Each row is a point. Two turns around zero, p and q, are shown by what they do to some points. Write where each new point lands after one turn and then the other. Backwards means that the second turn is done in reverse. Each puzzle has new turns, and all numbers are rounded.

Turn p:
[17 23] -> [-11  26]
[ -1 -48] -> [ 41 -25]
[11 62] -> [-48  41]
[-27 -37] -> [ 18 -42]
Turn q:
[-50 -17] -> [ 36 -39]
[ 22 -45] -> [32 39]
[-14  33] -> [-24 -26]
[42 29] -> [-44  26]
Where do these land?
p, then q: [-44 -46] -> [49 41]
q, then p: [ 41 -14] -> [-39  18]
p, then q: [ 8 18] -> [-10 -17]
q, then p: [-45   3] -> [44 -8]
q, then p: [39 40] -> [-43 -36]

Turn p:
[-65  -1 -44 -35] -> [ 13 -56 -62  14]
[44 10 65 19] -> [-29  67  33 -13]
[-19  37 -10  36] -> [ 48  23 -15  10]
[-16 -38 -22  -5] -> [ -7 -39   3  25]
[ 56  -8  10 -14] -> [-23   4  41 -35]
Turn q:
[ 24  25  55 -43] -> [-40  58 -31 -13]
[-25 -50 -10 -54] -> [ 28 -10 -25 -68]
[ -3  31 -18  44] -> [ -9 -24  17  48]
[ 20  12 -13 -30] -> [ 13  15 -35   6]
[ -1 -52  -9  78] -> [ 30 -20  87   6]
[-15  35  -5   5] -> [-23 -18 -13  22]
Where do these land?
q, then p: [-42  50   2 -37] -> [ 22 -60 -21  34]
p, then q: [ 17 -20 -29  33] -> [-9 38 32 -5]
p, then q backwards: [ 28 -31   0 -44] -> [-53   2  27  12]
p, then q: [  9 -63   2  48] -> [-41  11  67   2]
q, then p: [-13  63  24   0] -> [ 35 -11 -31  49]

Turn p:
[-16 -26 -14 -41  -9  13 -10 -31] -> [ 43  -6 -27  19 -31  14   8  -2]
[ -8  -6  36 -33  31 -23 -17 -25] -> [ 36  -8   7  -5  17  53 -11 -16]
[ 44 -14  12   8 -68 -16  27   6] -> [ 24   5  55  17  -1 -61  12  13]
[-10 -24  -2   3  21  16 -20  34] -> [-28  10   0   5 -30  18 -22 -17]
[  5 -29 -38  14  30  19 -50 -21] -> [-19  15 -15  -2 -47  48  30  21]
[ -7  42  34  17 -97 -14  16   1] -> [ 25 -19  29 -23  26 -86  35 -38]
[-18 -26   5  21  39 -23  23  19] -> [-35   1   6  39  23  26 -18  -9]
[  2  56 -89   3  37  -1 -19  29] -> [-44  69 -68 -35   8  -1   1  32]
[ -7  23  25  18 -37   7  22 -34] -> [ 15 -44   7  -9  21 -32  28  -2]
[ -4 -24  10 -12  41  25  17  -9] -> [ -4 -28 -10  18 -10  32 -30  15]
[20 28 20  4 11 -3 12 32] -> [-15   5  18 -24  23 -12 -32   3]
Turn q:
[  8 -23 -40  59   7 -31  10   5] -> [-41  26  36 -12 -21  -7 -10  49]
[ 13  59 -38 -14  -1 -34 -17 -23] -> [-22  61  -6  36  36  -4   6 -17]
[-40  -9  12 -37  -2  -8  30   1] -> [ 20  -6 -35 -14   1  40  25   8]
[-24  60  27  38 -10  -7 -21 -19] -> [-52 -17  24  27  30  19  18 -38]
[ 34   0  25 -53 -34  66  16  39] -> [ 88 -29  -7  29 -24   6 -29 -32]
[-46 -11   8  -8  21  33 -47  22] -> [-15 -18 -24 -41 -30  -2  -1 -54]
[  1 -11 -12  13  13  -8  29 -42] -> [-22  -6 -19  11  12  -6   1  46]
[15 -1 25  8 25 12  3 30] -> [ 12 -19  18 -23   9   5 -32  -9]
[ 38 -63  -6  -7 -18 -22  -4 -14] -> [ 31   6  11 -12 -13 -50  24  45]
Where do these land?
q, then p: [ 40 -24 -55  -2  11 -36 -25 -39] -> [-13  50  -8 -16  70 -13  -5 -26]
p, then q: [-54  -5  -3  13  44   1 -18 -10] -> [-28 -14 -47  19 -40  -5 -15  10]
q, then p: [-32   0  38  -4  -3  -9 -27  40] -> [ 51 -39  -6  10 -10   6 -12  19]
q, then p backwards: [ 36 -32  13  24   5  26 -17   4] -> [ 21   2  27  -3 -33  33  23  14]
p, then q: [-36 -35  -8 -22 -35  19  15 -38] -> [ -4   6  35  22 -23 -25   0  58]
p, then q backwards: [ 57  17  17  -4  36 -13  -2   4] -> [ 18  -5   2  23  29 -37  37  30]
q, then p: [ -2  -7 -37 -22   2 -18  58  14] -> [-28  20  -9 -45 -24 -35 -25  11]
p, then q: [-21  29  33  14 -70 -26  24  15] -> [-12   6  -5 -25  69 -13  27  49]
p, then q: [14 56  2  3 10 57 -9 10] -> [ 40  42 -34 -25 -19   0  31 -18]

Turn p:
[ 15 -20   7  14  10  37  -1  -4 -18  32 -44] -> [ 32   2 -21 -31  13 -37 -12   8  26 -28  -4]
[  4 -15 -66 -14 -35  42  18  -1 -36   9  -4] -> [ 39 -14 -17 -17 -23  -9   7 -21 -39 -31 -60]
[ -8  12  -1   5 -40   2 -24  20 -44 -50   2] -> [-22   0  -4  39  30  14  34 -10 -17 -42 -30]
[ -7  26  43  -9  35 -70  17 -27 -22  15   6] -> [-35  28  -4   6  20 -10 -28 -14 -30  21  75]
[-28  21  66  13  32 -23   4 -10  23  30  26] -> [ -5  13  31  26  22 -20 -25   0  22  49  57]
[  9 -23  -8  13  -2  36   5  45   9  14 -27] -> [ 35  14 -17 -15   2 -11  16  31  27  -2 -34]
[-49  29 -72  10 -46  39 -11  -6  -2 -37 -10] -> [ -9 -54  -5   0  16  10  28 -44 -17   6 -86]
[ 40  41  32  19  53 -30   1  -3  10  12  51] -> [  7  40  45  -9  11  41  -9 -15   9  19  70]
[ 27   5  75  42   8 -88  -7 -49  36  27  46] -> [-39   5  60   5 -13 -18  20   7   6  25 126]
[  7  17 -45 -35 -33  10 -21  25  22  -5 -43] -> [  8 -46 -38 -18  10  33  13  34 -17   0 -39]
[ -2  25  63 -38  -9 -27 -18 -39   3   1  68] -> [-11 -20  45  67  -5  17 -32  -8 -18   0  67]
[-11 -63 -34  -1  37   5 -20  27   1  15 -11] -> [-11  30  11 -37 -20 -19 -26  43   8  -5 -47]
[-13 -11 -30 -13 -39  16  47  30   5 -31  -8] -> [ 11   2 -43  23 -30   6  34  -7 -12  13 -48]
[ 17 -44 -29  -6  30  51  10  -7  13 -34 -51] -> [ -2   1 -45 -38 -33   4 -18  -3  54 -28 -46]
Turn q:
[ 21 -12  33 -17   9 -11  61  60  15  15   8] -> [ 14 -17 -38  19 -61  -1  31 -33 -26 -33 -13]
[-12  57 -14 -12 -12  87   7  19  28 -19  18] -> [-10  -2 -11  38  19 -66 -43   1 -19  12 -68]
[ 17 -39 -55  57  40   8  14  -2 -65  -4  10] -> [ 64 -30 -26 -65  47  -1   3 -31   9  22  26]
[ 25 -43  15  15  31  56  22   5 -10  62  41] -> [ 34  21 -61 -20 -12 -71  10 -18  18 -23  30]
[  1 -27 -59 -13  -3   4 -34   5 -28 -33  -9] -> [-16 -12   7 -64  24  18 -18 -11  15  27 -24]
[-12   8  48  -3   3 -46 -32   2 -13  50  29] -> [-11   1  -2  11 -38  -5  45  52  13  13  49]
[-14 -30  43  23 -55 -18  -5 -60 -29 -49  33] -> [  3 -50  59   6  -1   7 -41  18  57 -35  47]
[-16  23 -15 -25 -21 -33   2  10  26  47 -61] -> [-23  54  23  28 -12  32  49 -19  -6  27 -21]
[ 14   3 -18  25  -9 -30 -58  -2  11 -35 -33] -> [-39 -11   8 -12  54  52   8  21   5   2  -5]
[ 16  55  10 -41  19   4  29  -6  20  -5 -54] -> [-17  32  28  29  -3   3   2 -21 -77  -5 -18]
[ 32   8  -9  -3   6 -11  30 -10  36  -7  27] -> [ -6  -2 -34  27 -12  14 -34 -22 -16  -2  18]
[-72  -3  22  -5  -7 -10 -36 -23   8 -22  -7] -> [  7  16  47   2  -5  18 -13  64  28  -5 -19]
Where do these land?
p, then q backwards: [ 48   2  31 -12  -7  13 -23  -2  32 -18 -33] -> [  0 -41  25  40  -8 -33 -23   4   9  -7  29]
p, then q backwards: [-60  14  49  17 -23   3  52 -44  35   8  -5] -> [ 25  40 -25  15 -52  13  27   2 -28  48  56]
p, then q: [-45   4 -11   1  16  46  -3 -17  11  12  48] -> [-27  30  16  10  25   2  31  18  11 -41  40]
q, then p backwards: [-21  32  -5  36  23   3 -16  32 -32  -1 -31] -> [-11  29 -22  22 -41   1 -15  44   5  27  -7]
q, then p: [-35 -34  15  16 -47  28   9   9  -8   6  56] -> [-29 -29   6 -15 -39  11  44  51  18  23  15]
p, then q: [ 27 -40 -19 -24  49  21  50 -24 -17 -37   2] -> [-58   4  44  27  36  -1 -39  -3  20  34 -20]
p, then q: [ -2  71 -15  15 -51 -10 -29 -18 -19 -13 -22] -> [ 67  14  -2 -56  -8  -4 -31 -15 -12 -25  19]
p, then q backwards: [ 32 -97 -47   3  51  -4  15 -27  33 -15  15] -> [ -35  -65   14 -106   -8   -7   -8    7    2    5   24]
q, then p: [ 66  58  25  11 -17 -45 -31  19  -6  22   7] -> [  5  52  33  14 -21 -62  -2 -36 -23  32 -38]
p, then q: [ -8  55  -3 -27 -10 -29 -18  24   7 -18 -11] -> [ 47  15 -22 -35  14 -39   7   1  -1   7 -15]
p, then q: [-21   8  22 -13  -9 -17 -49 -20 -36   2  12] -> [ 31 -25   5 -27   7  11   3  53   0 -18   7]
q, then p: [-31   7  13  14 -26 -23   8  58   0  14  -5] -> [ 23   3 -39 -14 -28 -33  40   0  19  13  -4]
p, then q backwards: [ 49 -81 -56 -37  52  13  34   9  -1  38 -33] -> [-42 -69   0 -69  77  22  -1  11  13  -6  44]
